Each row is a point. The ring and each string are closed loops that go straight from each point to the next, and from the last back to the first. Before rounding, they use only three directions, however many columns there are. Count how often each string passes through the ring. Passing back the other way cancels.

Ring, 10 rows:
[[ -1.3  -6.2  -1.4]
 [  0.7  -4.4  -2.6]
 [  1.0  -0.9  -1.9]
 [ -2.5   3.8  -0.3]
 [ -6.8   5.9   0.8]
 [-11.1   6.2   3.3]
 [-11.4   4.6   5.6]
 [ -9.5   1.4   6.9]
 [ -6.9  -2.1   5.6]
 [ -3.3  -5.8   1.0]]
String, 27 rows:
[[ -3.9   1.1   1.3]
 [ -2.9   1.7  -3.2]
 [  1.9   2.0  -3.8]
 [  3.3   0.8  -0.4]
 [ -0.1  -0.1   1.5]
 [ -3.5  -0.7   0.4]
 [ -1.5  -5.7  -4.7]
 [ -1.5 -10.6  -7.3]
 [ -0.5  -6.9   0.9]
 [ -2.0  -1.7   4.6]
 [ -5.4  -2.3   1.9]
 [ -7.8  -3.7   1.2]
 [ -8.4  -4.8   5.3]
 [ -4.9  -2.3   9.8]
 [ -3.7  -0.9   8.1]
 [ -6.0  -4.4   7.3]
 [ -7.5  -6.2   1.9]
 [ -6.1  -2.8   0.2]
 [ -3.5  -1.9   2.2]
 [  0.8  -6.0   1.3]
 [  2.3  -7.2  -2.1]
 [  1.0  -2.0   1.6]
 [ -3.9  -0.4   0.3]
 [ -1.8  -1.3  -4.3]
 [  3.9   1.5  -2.9]
 [  2.0   3.1   0.6]
 [ -0.7   2.6   2.5]]
Times through: 3
String (27 x 3):
[[ -5.0  -2.2   0.3]
 [ -4.7  -8.0  -3.0]
 [ -2.3 -10.7  -3.6]
 [ -3.3  -9.5  -5.8]
 [ -3.9  -3.0  -1.2]
 [ -2.6  -2.5  -0.8]
 [ -3.3  -2.3  -2.5]
 [ -2.9  -0.9  -1.7]
 [ -0.6   0.4  -4.2]
 [  0.6   4.3  -1.2]
 [ -0.9   5.8   2.9]
 [ -3.2   5.2   3.3]
 [ -7.2   9.2   0.7]
 [ -9.9   9.0  -0.8]
 [ -6.2   7.1   3.0]
 [ -4.8   3.2   2.8]
 [ -6.7   2.4  -0.3]
 [ -6.9   2.6  -2.2]
 [ -5.2   0.9   0.3]
 [ -0.9   1.9   2.1]
 [  4.5   0.2  -1.0]
 [  4.6  -3.3  -2.8]
 [  2.3  -3.2   0.4]
 [ -1.5  -1.0   2.7]
 [ -2.7  -1.7   1.8]
 [ -0.5  -3.9   2.6]
 [ -1.7  -1.6   3.9]]
Times through: 1
